Each wall is flat, endless, passes through zero and stands at right angles to its row. A trip goes straight from one point to another. List the walls that it crosses, first one first.

Walls:
(1): [  7 -16  25]
(2): [-31   1 -14]
(3): [  1 -29  25]
(4): [-10 -24   6]
(5): [ 0 19 30]
Trips:
[ -3 -12   9] to [  9  11 -52] => 5, 2, 1, 3, 4
[ 5 -8  4] to [-17 -26  20] => 5, 2
[-3 17 31] to [-11   8   0] => 2, 3, 1
[-2 -4 38] to [ 22 -32  23] => none
[-39   5  13] to [ -3  -4 -27] => 3, 5, 4
[-55 -44 -30] to [ 4 11 35] => 1, 5, 2, 4
[ 10 -12  13] to [-9  6 27] => none
[16 -7 34] to [-56  -7   0] => 2, 1, 5

Walls:
(1): [ -7 -44  -3   6  18   9   7 -29   4 -22 -22 -30]
(2): [-14  -4  46  -7  10  -1  20 -34  28 -10   9   7]
(3): [ 12 -10 -10  24  -6  -4 -32  -5 -15  -2   3  -6]
(4): [  6 -10  -2  11  -2 -11  17  -6  22  20  10  -3]
Trips:
[ -2  -5  -9  -6   2   2  13 -13  -7 -19  10  12] to [  8  -7  14  21 -10   5   3 -28   9  21 -14  -8] => 4, 3
[-26 -22   3   1 -13   2   4  10   7 -23 -52  18] to [18 12 -4  8 -5 29  7 10  8 14 25 -4] => 2, 1, 4
[ -8  11 -11  25   3  30   5 -13 -26  -8   1   8] to [-15  25  26  16   6  18  26  -3 -33  28 -33   6] => 1, 3, 2
[ 24  34   7   9  27  10   5  -3   8   8 -15  18] to [  9  -3  -8  16 -14 -49  19   7  42 -11  10   7] => 4
[  7  38 -19   4  16  16  -3 -12  -7  -4 -29 -16] to [-11  12  -7 -17  19  18  -3   9  -2  -1 -36   8] => 3
[  9  21  30  35  -3  19 -60 -25  30  17 -27  -9] to [ 38  10  -7  25   9 -23  -4  16  -7 -34  -3  16] => 1, 2
[  3 -27 -20  -4 -29   2  20  -1 -15  28 -18 -17] to [ 38  15  -4 -55  -8  34 -21 -28  37 -29   7 -14] => 3, 4, 2
[-12 -13  38  13 -23  -5  15  15  17 -16  16 -16] to [-24 -16  -9  27   0 -13   6  20  -7  14   4  36] => 1, 3, 2

Walls:
(1): [  4   5  39 -38  -3  11  20  -2   0  14  28 -44  15  18   4  -1   5 -23
   8  -6  24   1 -18 -10 -10 -45  26  -8 -29   1  12   2 -21 -13  47  12
 -41  -1  34  -9  18   1  12 -18 -32   2  -9   4]
(2): [  5  -1  16 -18  -1  38 -21   0 -25   4 -10 -19   2   8 -13 -14   8  17
   6 -45 -13   9 -12 -45   6  18 -16   4   7  15 -18   2  -1 -17   3 -30
   5 -10  15  29   9   5 -15 -10 -16  25  29  26]
(3): [ -9  12  13 -20   7  18   7  -5 -40 -33  26  -1  -6   0   5 -14  15  11
 -26  -4  -3  -5 -16 -29   0   4  32  12  13  12  -2  32  -8  23  -7  35
 -16 -10 -19  16  -2  -9   2  11  -1  20 -26   2]
(4): [-10 -20  14  -2  20  -7  -7 -15 -14  17  -3   9  20 -18  17  -7  -4   0
   9  16   0   2   5  19  23 -12 -36  31  19  -7  13   8 -29  15  -7 -37
  36   5 -16  -2  -3  19 -11   2 -30  17   7  46]
(5): [-29   3  -6 -15 -15   1  14  11   5  25   1  -3  13 -19  -3  -2   2 -28
  21   4   6  31  10   1 -21  27  12  44  25  -3 -14  29 -41  -1  37 -24
   9  26 -16 -12  16 -12 -19  14 -12  22  18   1]
(6): [ 25  44   1   9  -1 -20   9   5  -1 -28 -51   8  -9  15 -20  -5   9   7
  11  -4 -27 -25 -41  16 -12 -36  12 -23  30  -1   3 -34  15 -15  -4  -9
 -23  25   5  28 -18   9  22   1  -9  18   1  -6]
(7): [  2   1 -10  16  14  -2   2  20  25 -14   6  -6  -8  28 -10  22  -6  12
   6  18  -2 -19 -35 -18 -30  30  15   0   9   6  38 -12  21 -25  22 -23
 -44 -15   3   2  19 -11  16 -10   4  32 -14 -19]
(8): [-16  33  20   4  36 -50 -39   2 -12  16   8   3  -1  -2  11 -17  11 -10
  30  28  -3   1  12 -10 -10  14 -22 -25  10 -30   8  -2   5 -14  -4   8
 -13  26  -5   5   7 -13   8  -7   0  14  -1  -2]
(9): [ 45  36 -15  23  16   9 -16   6   5  21  20  23  13 -10   8 -20 -13  20
  23 -26 -11  10  -8   1   3 -11   4 -11 -37 -17   7 -11  18  11  -9  21
  -4  -4 -11   1  -5  -8 -27  12 -31  15  15 -11]
(10): [ 22   4   2   8  16  -5 -16 -26 -11 -11  -3  -2  -1  12 -14   3  31  11
  33  37 -10  -9 -27 -20 -25   6  25   4   6  -8 -14  -8  14 -21  -8  38
  -5   0  53 -17  -7 -14  17 -16   5   8  -1   4]
Trips:
[ 23   3  -7   7 -31   7  24  -7 -20  14 -18  17  -2   8 -14  11  16 -17
   0 -21  -8 -23 -12  27  -5 -21  -6   7 -18 -19  30   1   9  12 -10   0
  -1   9   5  12  25  11 -41 -15   3 -29   9  21] to [ -6   6  26  11  -2 -11  -1 -12 -26 -12  26  11  -6  16   5  -3  -4  -8
 -15   2 -30   7  11  26  13   6  27  17  -4 -10  47  24  23  -4  27 -20
  16  11 -14  18  -4  19  -4  11  37 -29   4 -10] => 1, 9, 3, 6, 8
[  3  -9 -41   5 -19  -3  -2  -7  10 -20 -20  -8   2 -33 -36 -15  28 -39
  -9  -8  -6  12  -2  20  14 -18  -2  -9  13  45  -6  40  11 -35  10   4
   0  -3   1 -24  -6   2  -6 -39  11  -1 -34  -7] to [ -3  16 -21  13   7   9  30 -24  16  13   1   8  13 -18 -35   1  15   5
 -19   9  15 -16   4 -20   6   7   0  48 -21  -4  -3   4  19   1  15  15
  -5   2  17  -4   5 -25 -29 -27 -26  -6 -20  13] => 1, 6, 3, 7, 9
[ -5  -3 -21   4   7   7  16   3 -28 -15 -22  13  -4 -22 -34 -26  -1  11
  -3 -25 -14   9  -1  17  20  -9 -16  -8   6   6 -15  11  -4   8  21 -29
  19   9   2 -47 -22 -20  10  22 -23  -1  18 -11] to [  7  28 -25 -15  -5   2   2 -19 -25   5  16  -5 -52   6 -36 -38 -19 -10
 -32   9  -7  -4 -52  -1 -15  -6  29 -18 -20 -10  14  19   4  21  19   8
   0  18   2   7 -32  11  19   6  -2   0  49  16] => 3, 4, 10, 1, 5
